Rows are points. The points of each table are mixes of a few directions, plus a little noise. How many directions does each table use, and how many do they share? Where both have some left over, give the other angles between the two spaces (their principal angles), to ten degrees, smallest first.

First:
[[-17 -38  32]
 [ 18  40 -33]
 [-15 -32  27]
 [ 23  50 -43]
 [ -9 -20  17]]
Second:
[[-12  43  -8]
 [-32  24  19]
 [ 18 -62  10]
 [ -1  65 -27]
 [ -3 -51  24]
 [ 20 -36  -2]
 [ 10  17 -16]]
Directions: first 1, second 2, shared 1

First (9 x 6):
[[ -8  20   8 -14  30 -38]
 [  1  -3  -1   2  -4   6]
 [  9 -21  -8  14 -31  40]
 [ 10 -24  -9  16 -36  46]
 [ -3   8   3  -5  11 -14]
 [ 12 -28 -11  20 -43  55]
 [  7 -15  -6  11 -23  29]
 [-15  36  14 -25  55 -69]
 [-12  28  11 -19  43 -53]]
Second:
[[  4 -10  -4   7 -15  19]
 [  4  -9  -3   6 -13  17]
 [  6 -14  -6  10 -22  27]
 [-21  50  20 -34  75 -95]
 [  1  -3  -1   2  -4   5]
 [  6 -14  -5  10 -21  27]]
Directions: first 1, second 1, shared 1

First, 9 rows:
[[  8 -46   2  26   7  11   2   2  13 -11 -24]
 [ 14  -8  -5  -8  10  -7   9  -2   4  -3  -5]
 [ 34  -4 -13  -9 -30   7 -14  -2  24  28 -20]
 [-28  23  -8  -6   3 -12   3  48  26  14 -14]
 [-47   0   8   5  -4   8 -67  -1  -3  -8  -1]
 [ 18  25  -4 -18 -24   3 -14 -14  -4  20  10]
 [ -9  36 -13 -17 -14 -30  79  -8 -13   0  36]
 [-18  11  21  21  21   8  27  12 -23 -14  18]
 [ 28 -36  13   4  31  12 -25 -35 -23 -26  -1]]
Second, 8 rows:
[[-31   0   8  22 -15  10  -2   4  -4  -3   6]
 [-12   0   6  47 -41  11  95  -3 -13   2  26]
 [ 39 -32 -23 -26  11 -19  -2 -15  22  -2 -25]
 [ 34 -26   6  15  12  17   2   6   7   2 -20]
 [ 27   9  -1  -8  -3  10 -21  17  16  23 -17]
 [ 20  10   5 -25  35  -4 -28   2  -6  -3  -4]
 [-57  30   0  -5 -13 -14  -3  -7 -17 -10  30]
 [-20  10  -1 -20  16 -11 -40  -3  -5  -9   3]]
Directions: first 6, second 5, shared 5

First, 8 rows:
[[ 16  -2  -8  14 -11 -17   9  -6 -11  10   8   9  12  -1]
 [-39   6  19 -33  28  40 -22  16  26 -25 -19 -21 -29   3]
 [-15   2   7 -13  10  15  -8   6  10 -10  -8  -8 -10   1]
 [ 48  -7 -24  41 -33 -49  28 -19 -32  30  23  26  35  -3]
 [-75  10  37 -64  53  78 -44  29  50 -48 -37 -41 -56   6]
 [ 30  -4 -15  26 -22 -32  18 -12 -21  20  15  17  22  -2]
 [ 21  -3 -10  18 -14 -22  12  -8 -14  13  11  11  15  -2]
 [ 13  -2  -7  12 -10 -14   8  -5  -9   9   7   8  11  -1]]
Second (10 x 14):
[[ 31  95 -34 -77 -20 -56  40 -95 -42  30  79  -6 -17 -68]
 [ 13 -13   9  26  21  -2   3  12  -8  16   5  -6  12  20]
 [ -2  -6  -1   4  -5   2  -2   4   3  -4  -6   4   1   1]
 [ 24  14 -12   4  -8 -27  18 -22 -21  20  25   5  11 -10]
 [-12 -10   7   2   6  15  -9  14  11  -9 -14  -3  -4   8]
 [ 17 -10   6  25  18  -7   6   7 -11  19   9  -4  14  16]
 [-13  -3  14  -4  24  19 -10  13   9  -4  -7 -14  -9  11]
 [-39 -21   8 -10 -12  36 -26  28  34 -40 -44   5 -16   4]
 [-39 -35  18   6   4  45 -30  44  37 -37 -50  -1 -12  20]
 [ 21 -11 -15  25 -28 -23  11  -5 -12   8   2  21  20  -2]]
Directions: first 1, second 3, shared 1

First, 8 rows:
[[-16 -15  11 -17  39  36 -24 -10   5  42 -22   2   0  -8 -12  -4  22  53
   -8   9  24  12  26  65]
 [ 51 -17  24 -63   0 -42 -14 -95 -12 -42  55  -9   1   2  39 -67  26  -4
  -29  25  -6  56  61  -4]
 [-12 -22 -23  17  -8 -22  15  10  -7 -38  25  12 -19   9  -3  40 -20 -13
   -7 -24  22 -26  -1  -5]
 [ 15  34  13  11 -58  23   7   3  30  43 -25  -9  15 -48   4 -22   1   2
  -17  -1 -21  16 -37 -37]
 [-16  10   8  24  19  15  10  47 -10  13 -24  -2   6 -11  -9  26  -4   7
   32 -10  -8 -18  -7  -8]
 [ 11  32 -25 -14  -3  -5 -21 -11  12   6 -12  -7  14  76  -8 -51  -1 -54
   11  46 -38   6 -47  -6]
 [-24 -10  17   4  47  32  -7  27  -9  33 -27   1   1 -18 -13  23  12  47
   18  -6  17  -6  23  43]
 [ -7 -12 -27  38 -36 -37  35  30  -9 -56  31  11 -19  -1   2  55 -36 -38
    0 -39  11 -39 -19 -47]]
Second (8 x 24):
[[ -2 -25  10  -1 -16  -7  35 -28  16 -12  37   4  14 -17   4 -18   8  -8
  -25   9 -23  27  12  23]
 [ -4  -7  33  17  25  -1  25  33 -26  -9   0  -4   4 -45   8  30   3  22
   30 -24  -4  -5  34 -15]
 [ 21   7 -14 -24   0 -20 -26 -33  -1 -16   8  -4  -5  47   7 -33   3 -23
   -8  18  -4   9  -6  -1]
 [-14 -27 -67 -14   0 -38 -24 -22  -7 -58  38  22 -38  79  -9  31 -30 -35
  -20  -2  53 -38  -7  11]
 [-53  12 -30  16 -48  45  27  38  31  40  -5  25   9 -37 -26  37 -29  -2
    1  17  20 -24 -32 -23]
 [ 48  68  17 -44  33 -18 -57   3 -47  -4 -35 -25   6  39  25 -46   6 -25
   72  34 -18   3  12 -89]
 [  0 -12  22  26  19  10   2  21  -3  13 -22  -8  -6 -26  -2  22  12  36
   -5 -36   3  -4   5  30]
 [  4 -14  29  25 -14  30  17 -11  38  47 -20 -11  15 -40  -6 -22  28  35
  -45 -17 -28  33 -18  64]]
Directions: first 5, second 5, shared 3; angles 50, 60

First, 8 rows:
[[ 14   5  19 -25  -6  19  -4 -14  13  40   4  -4   0 -10  21 -13   6 -18
   -1   8  16   6  -4  -5 -14 -19 -13 -25 -13  -3  -8   9]
 [ 18  -7   5  -7   2  13 -11 -21  14  14 -10 -10   1   6  22   2  11 -14
   -5   3   2   3 -12 -21  -6 -19 -10  -7  -5  -2   0   4]
 [-29  21  -3  -4  -7 -17  25  38 -19  -5  22  21   3 -24 -42 -19 -24  18
    9  -2   6  -1  25  42   3  30  16   0   4   2  -6  -4]
 [  2  -4  72  12  16 -88 -65 -31 -21 -32  40  21 -43  53  95  64  26  22
   18  43  14 -31  -7  32   1  -7 -29 -16  60  12  26  22]
 [ 10 -29 -39  26  -3  38   6 -16   3 -10 -30 -26   4  15  -8  20  10  -6
  -14 -30 -26   9 -21 -44  15  -5   9  27 -25   1  -5 -12]
 [  4   7 -25  -5  12   9  15  15  21 -12 -26  -2  21 -11 -36 -34 -10  -7
   -6  -1  -4   4   7 -12  -7   1   8   9   3  -9   7  -5]
 [ -8 -11 -24  17 -11  21  14   3 -14  -2  -5 -10   1   0 -17  11  -3   4
   -5 -22 -14   8  -4 -10  14  10  11  14 -20   3 -10 -11]
 [-10  19  -6 -14  -1   3  21  25   4   8   4  10  13 -26 -35 -32 -16   1
    3   2   7   4  16  18  -7  12   8  -5  -2  -4  -4  -2]]
Second (8 x 32):
[[  0   2   1  -3   1   0   0   1   1   1   0   1   1  -2  -1  -3  -1  -1
    1   1   2   0   1   1  -2   0   0  -2   1  -1   1   1]
 [  5  53  33 -68  16 -15  10  29  40  36   8  27  25 -46 -22 -85 -22 -19
   10  42  45   1  31  35 -43 -10 -12 -45  22 -17   8  18]
 [  1   8   6 -11   3  -2   2   5   6   6   1   4   5  -7  -4 -14  -4  -3
    1   7   8   0   6   6  -7  -2  -2  -8   3  -2   1   3]
 [  2  19  12 -25   6  -5   4  11  15  14   2  10   8 -17  -8 -31  -8  -7
    4  15  17   0  11  12 -16  -3  -5 -17   8  -6   4   6]
 [ -5 -42 -27  54 -13  13  -8 -22 -31 -28  -6 -21 -20  37  18  68  17  16
   -8 -34 -36   0 -25 -28  34   8  10  36 -18  13  -6 -15]
 [  4  28  18 -35   8  -8   6  16  20  19   4  13  13 -24 -11 -43 -12  -9
    5  22  23   0  16  18 -22  -5  -6 -23  11  -9   4  10]
 [ -3 -34 -20  41 -10   9  -7 -17 -24 -22  -4 -16 -15  29  14  51  13  11
   -6 -26 -27   0 -18 -21  25   6   8  27 -13  10  -5 -11]
 [ -4 -38 -23  47 -11  11  -7 -20 -27 -25  -6 -19 -18  33  15  59  15  13
   -6 -30 -31   0 -21 -24  29   7   9  32 -15  12  -5 -12]]
Directions: first 4, second 1, shared 1

First, 9 rows:
[[-41   0  -7 -30  36  -2   6  55   3 -18 -26  21  36  60 -13  35 -20  -7
   -3  20 -47  42 -40 -12 -36  65  28  -4 -54  22 -45  17]
 [ 30   5   6  46   0 -41 -27 -11  -7 -10  17 -30 -27 -44 -29   5   3  27
  -26  10 -17 -12  -4  30  31  61  59  13  40 -14 -27 -29]
 [ 12  -6  15 -27   5   0 -22 -22 -27   2  24 -34   7 -31  23 -56  28  -7
   29  18  72  -4  12   5  47 -33 -16  28   8  11  20  -5]
 [ 23   3 -34  53 -25   3  36 -26  40  23   2  33 -50 -35 -42  61 -54  13
  -27 -19 -61 -39  -3  12 -23  30   5 -43  36 -40  14   8]
 [-28 -12  -9 -27  14 -10   3   8  -8   4  -4  -2  10   4  -8  14 -24  -6
   -5  13 -13   5 -33 -16  -4  34  -3  -2  -9  -6 -10  30]
 [-17  -1  15 -25   2 -28  -7  15 -24 -16 -14 -19  24  10  13 -11  12   5
   -7   6 -10  28 -24 -18  19  16   4   6  -8  10 -19  11]
 [ 71  36 -30  -3 -29  57  87 -30  38  14   3  59  -4 -29  16 -11 -13  -8
   72  -3  13  11  22  26  35 -72 -51 -59 -18  33  67  -3]
 [ -7   0  41  71 -48 -12 -38   5   4 -12 -24 -11 -21  43  22   1  58  17
  -66 -72 -21 -20  64 -19 -54 -77  -4  15  39 -25  -8 -41]
 [-43 -26   3 -57  44  32 -38   9 -19  12  22 -17  25  23  17 -37  11 -34
   33  28  84  -9   7  -9 -15 -24 -21  45 -33  11   7  13]]
Second (10 x 32):
[[ 30  46   1 -23   5 -13  46  25   5 -24 -12   1 -15  -3  10 -29  26 -35
   66  34 -47  51 -17  26  75  30   8 -40 -13  51 -18 -50]
 [-42  -9 -12 -44  17  -7   8 -18  -6  23 -64 -14 -61 -54  46  -6  19 -79
   14 -12  18  23 -14 -22  47 -30  30 -34  -2   0  -3 -17]
 [-23  -3  -9 -22   9  -3  12   1  -2   2 -70  15  -5 -18  37  22   5 -21
  -18 -25   2  46 -17 -23   4 -23  42 -29 -32  12 -11  11]
 [ -6 -10   4  -3   2  -2 -28 -32  -4  29  88 -56 -70 -28 -29 -58   8 -49
   48  42  31 -90  28  22  33  11 -65  30  74 -37  23 -38]
 [ 29   6   9  31 -11   5  -3  15   5 -19  38  14  51  41 -29  10 -15  62
  -15   3 -16  -7   7  13 -38  20 -17  23  -5   1   1  16]
 [ 14  26  -1  -9   2  -4  33  25   3 -24 -51  29  28  11  18  18   6   9
    3  -7 -35  68 -22  -1  14   8  38 -32 -44  41 -20  -2]
 [-21 -43   0  31  -8  15 -43 -17  -4  14   7  14  40  18 -11  42 -31  60
  -78 -42  39 -37  14 -27 -89 -28   0  42  -2 -44  15  61]
 [  8  -8   5  15  -5   3 -19 -10   0   5  55 -17  -6   6 -26 -16  -5  11
    5  16  12 -48  18  12 -10   9 -36  27  30 -19  12  -3]
 [ 11 -19   6  46 -13  14 -27   6   1  -9  21  25  71  43 -25  40 -31  88
  -64 -26  10 -18   9 -10 -87  -3  -6  40 -13 -20   7  52]
 [  0  15  -3 -24   7  -8  18   0  -1   2 -12 -11 -35 -19  11 -22  17 -45
   39  16 -11  14  -6   7  50   6   2 -23   5  16  -5 -33]]
Directions: first 6, second 3, shared 1; angles 50, 70
